Every row gives one point. The window is the flat piece filled in between its corners: a triangle in 3 columns, a solid with four corners in 4, and so on. A path goes straight from each point to the next, and from the last back to the first. List the points from which the path goes on through the window.
In the rows, zero is written as 128.

Window, 3 rows:
[[121  92 157]
 [140 198 143]
 [ 69  91 137]]
Path:
(1): [ 57  97 193]
(2): [ 80  94 120]
(3): [128  85 123]
(4): [104 118 196]
(5): [128 181 186]
(6): [140 191 122]
(7): [101  51 121]
(8): [ 94  94 177]
(9): [ 67  99 167]
(10): [ 81  93 110]
(11): [116  50 114]
(12): [ 26  82 177]
Through the window after points: 1, 3, 5, 9

Window, 6 rows:
[[ 95  63  76 107  89  81]
 [148  93 157 107 101 134]
 [159 133  98  71  92 137]
 [102 180 168 249  49 104]
 [176  73  76 116 116 119]
 [ 86 184 160 216 114 145]]
Path:
(1): [149 104 146 109 122  91]
(2): [148  80 118 130  69 190]
(3): [123 110 143 153  74 162]
(4): [151 129 162 135 110  59]
(5): [114 127 127 159 111  79]
(6): [ 97 121  79 154  47 182]
(7): [130 140 114 133  83 160]
(8): [138 150 127 112 120 102]
(9): [111 143 147 156  99  83]
(10): [ 92 115  94 132  53 170]
(11): [ 82  84 119 206  37 154]
(12): [118 127 137 179 107  93]
(13): [138 134 137 140 131  96]
(14): [116 109  80 176  63 181]
(15): [ 98 144 120 175  86 182]
(16): [144 150 153 179 148  58]
Through the window after points: 1, 3, 7, 13, 15

Window, 8 rows:
[[121 148 124  45 145  48 116  67]
 [102 138 103 133  47 155  78 120]
 [145 206 206 128  36 199 218 156]
 [117 103 175 153 121 161  78  94]
 [196 222   7 127 203 143 112  76]
 [ 59 141 184 148 129 174 136 150]
 [150 115  66 188 169 187 159 124]
 [111 129 174 181 136 104 119 151]]
Path:
(1): [133 105 150 103  84 158  84 179]
(2): [ 99 164 115 168  84 149 115  76]
(3): [ 62 130 131 196  89 104 115  70]
(4): [140 144 132 115 101 152  98 161]
(5): [164 155  99  94 175 175 101 163]
(6): [130 185 103 160 127 120 134  44]
(7): [ 76 180  98 193 114 132 132  48]
(8): [132 142 126 125 123 145 107 144]
(9): [179 106 108 110 158 186 126 172]
(10): [125 139  80 187 141 165 142  99]
(11): [110 187  96 170  86 144 152  51]
(12): [147 125 137  62 190 160 105 169]
Through the window after points: 1, 3, 5, 7, 9

Window (9 x 9):
[[140 117  64  99 175 123  78  58  48]
 [  7 159  85 123 179 166 165 203 168]
 [161 189 131 139 146 159 193  63 160]
 [126  45 176  37  77  79 128 105 168]
 [ 93 187 109 172 143 128 137 144 137]
 [227 107 128  49 168 133 105 236  64]
 [ 78 161 137  98 210 161  57  57  64]
 [138  31 128 132  92 145 156 166  75]
 [132 158 147  77  48 181 132  49  72]]
Path:
(1): [107 156 153  91 185  89 191 149  53]
(2): [154 106  80 124 121 180  82  85 127]
(3): [115 107  97 118 130 192  84 116 145]
(4): [111 139 113  88 171 128 149 130  88]
(5): [135 158 148  77 117 108 182 124  55]
(6): [136 106 120 131 121 163  94  93 121]
(7): [135 113  79  80 149 192  69 104 185]
(8): [126 183 147 105 140 107 158 107  88]
Through the window after points: 1

Window (12 x 12):
[[163 144  41 174 114 116  84 151 139 114 162 100]
 [234 123 119  84 164 132 175 156 186 163 125 105]
 [101 238  88  83 134 118 188  95  75 200 194  74]
 [185 147 148 191 160 119 153 157 166 103 227 217]
 [119 149 234 159 110 156 148 161 139 120 153 148]
 [176 122 120  37 142 173 100 185 177 183 147 113]
 [ 69 141 159  75 155 142  77  51 172 154 111 102]
 [152 161 216  83  90  92 154 157 144  79 185 161]
 [158 102 186  88 121 158 168  98  81 135 159 141]
 [108 185 105  69 134   7  49 131  70 184  95 109]
 [ 75 216 152 144 161 179 109 129  68  54 158 108]
 [105 130 150 163 136 111 186 195 147  68 189 192]]
Path:
(1): [149 137 157  99 150 114  94 122 126 149 180  84]
(2): [144 133 132 102 145 105  98 154 141 156 174  82]
(3): [159 174  68  89 110 151 113 153 130 137  96 187]
(4): [144 188 147  96  94 133 175 137 134 115 139 167]
(5): [127 155 161 107 141  97 144 149 124 126 199 115]
(6): [142 134 147 121 179  80  86 147  93 167 171  55]
(7): [131 174  93  91 106  97 104 131 135 139 117 152]
(8): [153 169 158 115 101 196 169 160 154 124 163 169]
(9): [148 119 161 140 160 143 154 156 165 112 198 132]
(10): [142 108 116 101 184  66 133 166 104 126 199  49]
(11): [120 229 103 126  77 138  90 102 120 156 105 175]
(12): [136 189 112  97 113 124 135 114 134 145 118 141]
Through the window after points: 2, 4, 6, 10

Window (14 x 14):
[[161  91 113 138 104 106 162  81 131 207 199 132 141 132]
 [114 193  56 176  74 133 130  88 104  87 196 124  54 164]
 [148 171 100  69 104 190 136 160 110 238 165 194  83 162]
 [139 100 156 199  91 126  93 146  83 150 189 101 151 111]
 [167 138 138 103 155 100 154 134  94 124 152 160 124 137]
 [150 116  56 170 128 145  77 115 144 138 119  90 185 139]
 [108 205 183 179  33  79  95 137 113  72 249 183 147 153]
 [133  88 136 123 140 172 170 174 141 151 136 162 141 153]
 [125 130  83  97 113 151  95 213 143 157 145  89  89 202]
 [170 182 175  98 117 161 156 144 176 131 108 121 146 119]
 [ 96 103 207 151  72  28 158  78  89 113  64 150 157 156]
 [188  72  79 132 106 167  29 134 132  82 185 141  72 158]
 [125 102 133  48 154 189 129 137 126 145 180 141 127 115]
 [133  68  79 137 152 125  93 147 158 181 130 130 104 100]]
Path:
(1): [127 182 144 167 189 141 151  61 164 182 142 139 116 170]
(2): [152  94  85  58  50 139 115 192 107 123 152 149 110 126]
(3): [125  54 101 117  44 154 108 152  86 147 152 106 158 105]
(4): [142 149 146 128 167 141 118 139 141 146 176 139 107 149]
(5): [165 121 136 189 192 126  88 110 165 186 168 117  82 170]
(6): [120 129 101  92  59 128 131 142 104 116 148 131 137 127]
(7): [158 135 123 106  71 127 158 175 144 119 164 154 112 114]
(8): [127 137 138 135 150 128 106 122  97 147 169 145 134 174]
(9): [ 90 144 145 191 143 168 106 105 159 183 168  84  80 159]
(10): [160 120 102 135  94 115 118 144 107 119 154 149 138 143]
(11): [140 138 127 125  72 103 123 143 113 124 127 134 153 139]
(12): [114 102 210 138 166 120 168  82 151 162 117 131  94 167]
Through the window after points: 3, 7, 11

Window, 14 rows:
[[221  98 249  96 133 165  76 100 182 191  85 183 107 124]
 [152 125 190 178 180 209 137  90 122 204 102  80 174  98]
 [113 211 118 189 124 176 116 155  80  71  93 161 123 130]
 [148 176 148 157 164 109 125  97  77 159 149  95 164 106]
 [143 113 206 133 171 156  73 175 179 109 189  93 108 121]
 [135 128 110  94 218  48 166 130 121 164  71  58  88 151]
 [151 194 137 102  67 167 205 150 149  83 104 149  95 102]
 [113 161 116  90  78 156  99 172  50  94 127  26 112 171]
 [177  94 114 118  80  93 119 119 156 176 193  26  40 153]
 [193 134 132 189 106 131 132 140 125 161 143  79 182 146]
 [116 131 130 135 177 177 156 154  98 214 160 123 177  93]
 [170 148 158  66 161 181  51 115 169 128 110 123 128 166]
 [ 96 127 139 163 113 137  88 149 157 113 155 105 167  94]
 [205  36  65  63 125 121 127  65  40 114 191 164 146 139]]
Path:
(1): [144 136 130 132 158 167 140 161 106 173 139 106 137  69]
(2): [186 162 111 155 147 142 100 135  96 101 107 108 113 103]
(3): [ 67 122 189 110 135 114 163 116 148 201 170 103 179 170]
(4): [132 131 166  99 150 125 119 126 137 136 111 107 100 163]
(5): [207 137  82 102 202 143  85 129 134 153 124  80 159  99]
(6): [190 139  90 148 149 141  97 144 131 112 116  72 115  89]
(7): [133 149 174 117  93 143 140 119 123 139 137 115 109 165]
(8): [113 136 166 150 114 178 123  77 140 124 156 161 144 156]
(9): [201 154 125 138 137 137  91 203  82 144 136  58 122  69]
(10): [163 121 172 141 141 158  83 139 151 151 127 121 153  86]
(11): [125 133 156 119 107 136 139  99 137 137 132 114 111 189]
(12): [115 130 142 132 147 152 136 121 115 182 159 117 176 163]
Through the window after points: 2, 4, 10, 12
